Each row of a before or after table is a point. One or more steps were done to the points. Then noise was added and the rows were shuffled. The steps act on columns, c1 being the first. Name the steps. A step turns or swaps two columns, mirrors them in a line or flattens them onto one, adds a multiple of one to another, or multiplies or shifts one. Angles are multiples of 10 degrees, from the lower column toward the higher: turns from -170 to 170, lines from 10 to 170 but not 90. Use the fewest steps. Two steps may share a column if one is a turn and the other turns, adds or multiplies; they go together, in the order done. Otherwise the lowest column goes first.
(in the rows, 128 means zero)

Before (14 x 2):
[[ 94 130]
 [ 86 109]
 [156 129]
 [150 128]
 [151 128]
 [106  84]
 [158 125]
 [131 114]
 [ 68 113]
 [ 73 115]
 [150  96]
 [170 183]
 [177 129]
 [122 107]]
After (14 x 2):
[[170 149]
 [122 140]
 [134 142]
 [120 136]
 [198 128]
 [229 124]
 [195 127]
 [159 172]
 [216  75]
 [139 121]
 [214 122]
 [202 165]
 [207 131]
 [180 142]]
Steps: shift c1 by 50; multiply c2 by -1

Before (9 x 8):
[[131 111 149  88 108  90 135  99]
 [121 174  84 107  98 178  91 160]
 [100 128 140 142 156 100 145 111]
 [128 134 172 110 101 163 189 142]
 [140 152  67 140 108 117 153  41]
 [112 112 110 113 143 146 110 102]
 [152 104 163 141 122 140  96 160]
 [148 159 130  90 137 173 144 182]
 [ 94  68 109  95 144  82 137 154]]
After (9 x 8):
[[136 101 136 124 157 115  95 136]
 [156 146  98 145  98 194 150 133]
 [ 87 156 159 133  99 151  82 125]
 [154 151 116  98 144 123 133 142]
 [130 151 154 163 122 114 167 128]
 [103 106  87  59 107 144 116  56]
 [150 118 113 133 144  51 100 183]
 [123 105 142  85 106  96 123 130]
 [103 151 129 157 135 178 128 196]]
Steps: turn c1 and c7 by 140 degrees; mirror c2 and c6 in the line at 60 degrees; multiply c3 by 0.7; turn c4 and c8 by -60 degrees; add 1 times c5 to c8

Before (10 x 12):
[[129  79 163 112 137 163 154 131  96  86 117 132]
 [189 139 133 144  81  98  86 123  68 112 162 127]
 [131 102 145 110 146 142 104 102 152 114  92 107]
 [167 100 104 130 139 137  89 168 100 148  96  90]
 [149 108 116 171  67 109 120 116 154  53  74 132]
 [119 104 110 143 137 111  91 154  92 120 134 137]
 [130 159 137 128 101 119 124 162 126 119 117 151]
 [182 114 120 123 107 115 120  98 152 128 123 153]
 [151 149 129 145  94 126  89 113  90 151 124 152]
 [ 94 179 168 120 163  85 108 126 108 143  60 179]]
After (10 x 12):
[[104  66 122 144 163 100  72 105 186 116 164 139]
 [172  85 140 128 125 118 101 158 134 119 120 105]
 [ 95 164 109 140 166 108 129 145 167 122 127 128]
 [ 84 159 154 111 155 144 142 108 100 109 100 142]
 [ 52 187 165 113 105 164 140 148 161  84 131 127]
 [ 60 135 115 131 166 137 131 173 149 151  91 170]
 [227  89 188 123 155  87 156 105 158 141  76  81]
 [ 71 105 122 124 130 117 105  91 108 122 123  99]
 [144  83 125 148 161 128  87 113 173 155 125 113]
 [ 81 138 136 170 126 108  66 107 105  65  73 120]]
Steps: multiply c2 by 2; turn c1 and c2 by -130 degrees; turn c3 and c11 by 20 degrees; add 0.3 times c4 to c10; turn c5 and c7 by 80 degrees; add 0.5 times c6 to c8; turn c9 and c12 by -170 degrees
